Each row of a before or after table is a point. One or more steps were done to the points. Then noise was added and the rows were shuffled. The steps act on columns, c1 being the first. Name the steps. A step turns or swaps two columns, mirrors them in a line or flattens them onto one, adds a multiple of one to another, or multiplies or shifts one. Angles are multiples of 10 degrees, from the lower column toward the higher: turns from -170 to 170, lines from 10 to 170 but not 90. Use the fewest steps. Two steps may share a column if one is a turn and the other turns, adds or multiplies; they go together, in the order done. Otherwise the lowest column goes first.

Before (9 x 2):
[[19,-25],
[-11,9],
[-4,-6],
[-33,70],
[-25,12],
[-2,58],
[-12,12],
[36,24],
[50,39]]
After (9 x 2):
[[4,-14],
[61,26],
[-13,30],
[50,-32],
[39,22],
[41,-63],
[-12,0],
[-5,-31],
[7,-16]]
Steps: mirror c1 and c2 in the line at 30 degrees

Before (10 x 4):
[[33,35,-40,8],
[32,-1,24,32],
[31,-31,-36,42],
[-23,40,32,-2],
[-53,-2,-10,78],
[22,33,-10,12],
[-27,12,-49,-9],
[-45,-17,23,-13],
[22,37,15,-60],
[-5,5,-53,28]]
After (10 x 4):
[[41,14,-19,-18],
[43,-37,9,-33],
[28,-16,-40,-111],
[-22,-31,30,-59],
[-19,-3,-48,-56],
[3,-25,38,-21],
[-43,-6,8,26],
[42,1,48,-10],
[-29,18,-5,-62],
[37,-24,-13,-39]]
Steps: shift c1 by 10; turn c2 and c3 by -140 degrees; multiply c2 by 0.7; shift c4 by -50

Before (10 x 8):
[[-8,70,-1,0,18,0,-25,-10],
[-3,-28,-11,-27,-40,20,1,53],
[10,-39,4,8,10,-34,35,2],
[-31,-10,-20,-37,22,28,-7,74],
[-27,9,-24,0,-2,32,28,-11],
[-50,5,24,-60,6,-19,-28,1],
[-9,34,-67,-11,5,-10,3,0],
[-51,37,-23,8,55,38,35,67],
[-6,0,4,-89,0,21,3,51],
[40,-60,4,-41,32,3,0,-34]]
After (10 x 8):
[[-27,-6,-13,2,-1,-34,1,52],
[-12,48,23,52,46,-33,-28,0],
[-20,27,-20,4,63,-45,-6,74],
[-2,28,-23,-23,37,-20,28,-11],
[-2,4,5,42,41,-80,1,49],
[17,59,-23,-34,96,-19,35,66],
[-34,-22,4,21,50,28,34,2],
[63,31,0,-1,59,-2,-26,-9],
[30,21,-69,16,46,-2,3,-1],
[-44,-56,4,25,72,-35,-1,-34]]
Steps: turn c1 and c2 by -70 degrees; turn c4 and c6 by 130 degrees; shift c5 by 40

Before (12 x 11):
[[-41,-3,-5,-14,-10,-3,-13,-10,13,23,-27],
[-57,23,-14,28,8,-23,-39,16,-7,-36,1],
[-24,-12,4,44,-31,0,-3,-38,12,-1,29],
[-11,-2,9,18,8,-15,-7,-7,-14,19,4],
[-9,14,19,17,7,-15,-11,-56,24,-17,48],
[-13,60,13,-7,-3,30,15,41,36,45,14],
[16,-1,-33,17,-48,-18,-28,-24,5,-10,7],
[-38,-46,-5,-8,-9,4,18,-23,-3,-8,48],
[-23,-22,-26,27,2,-16,-34,23,24,-15,-18],
[-21,-10,5,16,-22,-44,14,-7,14,-4,2],
[-6,28,24,-9,-14,40,12,32,19,6,-17],
[12,51,-25,12,-9,28,25,3,27,17,-22]]
After (12 x 11):
[[8,-11,-15,9,-55,1,24,-4,-15,-1,-43],
[-10,-19,-44,12,-78,29,21,-34,-13,-3,-1],
[10,34,13,22,-34,-18,11,26,-17,-13,39],
[5,-50,5,-6,-25,49,41,-15,2,8,5],
[-20,-5,-24,-29,-119,6,-25,-23,-8,8,-19],
[-11,-3,-16,12,20,6,7,-6,20,-15,-17],
[27,50,-16,-23,-24,-23,-2,-6,-18,-26,28],
[-25,-5,12,-8,-25,-26,35,-9,-5,-27,-4],
[-58,26,-30,-8,20,2,39,12,-5,36,-25],
[-40,-17,-30,-20,5,-18,10,26,-29,7,-16],
[11,67,7,12,-7,15,16,30,-18,-54,28],
[-13,4,-11,23,18,48,4,-57,-28,8,-15]]
Steps: turn c1 and c7 by -70 degrees; turn c2 and c8 by -10 degrees; turn c3 and c4 by 80 degrees; multiply c5 by 2.5; swap c6 and c11; turn c9 and c10 by -160 degrees
